Rows are points. Two turns around zero, p and q, are shown by what they do to some points. Write where each new point lands after one turn and then the other. Backwards means that the second turn is done in reverse. Each puzzle has new turns, and all numbers are rounded.

Turn p:
[ 0.15  0.21 -0.25] => [0.30 0.08 0.19]
[-0.46  0.00  0.23] => [-0.41 -0.29  0.11]
[ 0.76  0.25 -0.03] => [ 0.75  0.07 -0.28]
[-0.45 -0.45  0.05] => [-0.62  0.13  0.00]
Turn q:
[ 0.07 -0.08  0.32] => [-0.18  0.01  0.28]
[0.12 0.32 0.06] => [0.05 0.34 0.03]
[-0.47 -0.39 -0.30] => [-0.12 -0.53 -0.40]
[-0.21  0.15  0.59] => [-0.57  0.23  0.20]
[ 0.48  0.00 -0.68] => [ 0.82 -0.06 -0.12]
Where do these land?
p, then q: [ 0.36  0.12 -0.11] => [0.32 0.15 0.18]
q, then p backwards: [-0.78  0.21 -0.02] => [-0.06 -0.63  0.50]
q, then p: [-0.03 -0.18 -0.36] => [ 0.08  0.38 -0.12]
q, then p: [ 0.46 -0.14  0.49] => [-0.14 -0.54 -0.40]

Turn p:
[-0.38  0.05 -0.19 -0.01] => [ 0.17  0.13 -0.33 -0.15]
[-0.27 -0.49 -0.41  0.22] => [ 0.12 -0.43 -0.58  0.01]
[-0.28 -0.10 -0.30  0.04] => [ 0.19 -0.08 -0.35 -0.13]
[0.64 0.56 0.71 0.15] => [-0.20  0.41  0.88  0.51]
[ 0.57  0.34  0.16 -0.22] => [-0.01  0.05  0.71 -0.03]
[-0.28 -0.36  0.03 -0.19] => [-0.28 -0.09 -0.34 -0.22]
Turn q:
[ 0.23 -0.37  0.50 -0.54] => [ 0.28  0.09 -0.26  0.76]
[0.08 0.03 0.02 0.21] => [ 0.05  0.10  0.17 -0.10]
[-0.18 -0.05  0.43  0.31] => [ 0.46 -0.16  0.29 -0.02]
[ 0.19  0.28 -0.88  0.40] => [-0.72  0.28  0.20 -0.64]
[-0.24  0.29  0.09  0.29] => [ 0.22 -0.14  0.09 -0.40]
[-0.33 -0.38  0.34 -0.15] => [ 0.23 -0.42  0.05  0.40]
[ 0.26  0.21 -0.50 -0.52] => [-0.52  0.26 -0.54 -0.01]
Where do these land?
q, then p: [-0.04  0.45  0.66 -0.52] => [ 0.57 -0.64  0.43 -0.01]
p, then q: [0.52 0.05 0.01 0.45] => [0.32 0.13 0.59 0.09]
p, then q backwards: [-0.10 -0.05 -0.43  0.45] => [-0.21  0.03  0.49 -0.33]
p, then q backwards: [-0.45 -0.52 -0.21 -0.04] => [-0.32  0.38 -0.20 -0.49]
q, then p: [ 0.07  0.07 -0.04 -0.34] => [ 0.32 -0.08 -0.13 -0.03]
